Each row of a before or after table is a point. One or more steps were done to the points. Then noise was added and the rows were shuffled. The steps act on how far a point lies along the listed directions, d1 being the first. What was done? A step turns or swaps two directions, mirrors them in a line or flattens them onto one, adds a multiple of one to another, or multiplies one. Angles are multiples of 10 degrees, from the lower direction toward the higher: turns from -170 to 170, lines from 10 to 170 but not 90. Use the fewest steps. Two steps may share a direction if one is a turn and the other turns, adds or multiplies; they go together, in the order done. Otherwise the lowest direction goes first.

Directions:
(1): [ 3.08  1.35 -1.32]
(2): [-1.84  1.60 -2.67]
(3): [-0.41  2.95  2.05]
Before (8 x 3):
[[-0.17 -0.02 -0.02]
 [ 0.36 -0.22  0.80]
 [ 0.77 -0.01 -0.43]
 [ 0.09 -0.09 -0.29]
 [ 0.52  0.12  0.93]
 [-0.07  0.21 -0.47]
 [ 0.30  0.13 -0.37]
 [-0.46  0.33  0.68]]
After (8 x 3):
[[-0.98  0.63  0.85]
 [ 0.07 -0.29 -0.40]
 [ 0.34  0.12 -0.44]
 [-0.74  0.03  0.65]
 [ 0.16 -0.06  0.12]
 [ 0.05  0.90  1.22]
 [-0.06  0.05 -0.54]
 [-0.37 -0.23 -0.97]]
Steps: swap d1 and d2; multiply d3 by 2

Directions:
(1): [ 0.23 -1.02  3.60  1.85]
(2): [-3.29 -1.83 -1.06  1.46]
Before, 14 rows:
[[ 0.01 -0.21  0.16  0.43]
 [ 0.03  0.00 -0.43 -0.15]
 [-1.29 -0.84 -0.42  0.60]
 [ 0.02  0.07 -0.60 -0.39]
 [-0.38  0.16 -0.83 -0.10]
 [-0.60 -0.16 -0.68 -0.19]
 [-0.61 -0.17 -0.66  0.18]
 [-0.01  0.26 -0.67 -0.47]
 [ 0.09  0.24 -0.08 -0.08]
 [-0.38 -0.18 -0.44  0.18]
 [-1.14 -0.83 -0.01  0.49]
 [-1.10 -0.19 -0.50  0.13]
 [-0.12  0.00 -0.50 -0.04]
 [-1.06 -1.09  0.46  0.97]]
After:
[[-1.20 -0.67 -0.64  0.18]
 [-0.41  0.22 -1.01 -0.20]
 [ 0.12  0.24 -0.02 -0.07]
 [-0.40 -0.09 -0.68  0.07]
 [-1.12 -0.06 -1.01 -0.08]
 [-0.02  0.24 -0.64 -0.45]
 [-0.65 -0.08 -0.98 -0.03]
 [-1.09 -0.88 -0.19  0.64]
 [-0.64 -0.09 -0.97 -0.33]
 [-1.36 -0.64 -1.15  0.22]
 [ 0.00 -0.18  0.06  0.41]
 [ 0.01  0.07 -0.59 -0.38]
 [ 0.01 -0.01 -0.46 -0.18]
 [-0.12  0.04 -0.60 -0.07]]
Steps: add -0.5 times d2 to d1

Directions:
(1): [-0.40  1.92  3.13  0.62  0.53  1.91  3.50  2.16]
(2): [-1.35  1.55  1.47  2.41  1.43  0.61 -0.53 -4.47]
Before, 8 rows:
[[-0.17 -0.25 -0.48  0.08 -0.03 -0.14 -0.70 -0.90]
 [-0.28 -0.07 -0.18  0.19  0.43 -0.10 -0.22 -0.79]
 [ 0.07 -0.23 -0.49  0.07  0.17 -0.16 -0.47 -0.43]
 [-0.14  0.59  0.10  0.25  0.42  0.25  0.45 -0.92]
 [ 0.19 -0.27 -0.44 -0.06 -0.06 -0.02  0.01 -0.02]
 [ 0.30 -0.10  0.42 -0.53 -0.38  0.26  1.09  1.57]
 [ 0.68 -0.24 -0.47 -0.49 -0.20 -0.24  0.09  0.70]
 [-0.08 -0.26 -0.09 -0.10  0.23 -0.13 -0.02 -0.43]]
After (8 x 8):
[[ 0.76 -0.33 -0.52 -0.61 -0.28 -0.27  0.08  0.91]
 [ 0.03 -0.39 -0.22 -0.29  0.10 -0.17  0.04 -0.06]
 [ 0.34 -0.54 -0.76 -0.43 -0.13 -0.30 -0.34  0.48]
 [ 0.32 -0.42 -0.57 -0.30 -0.19 -0.07  0.07  0.39]
 [ 0.22 -0.69 -0.87 -0.61 -0.46 -0.28 -0.56  0.36]
 [-0.17  0.45  0.94  0.31  0.09  0.46  0.93 -0.02]
 [-0.12 -0.27 -0.39 -0.12  0.24 -0.18 -0.17 -0.22]
 [-0.24  0.71  0.25  0.48  0.56  0.30  0.41 -1.32]]
Steps: add 1.5 times d1 to d2
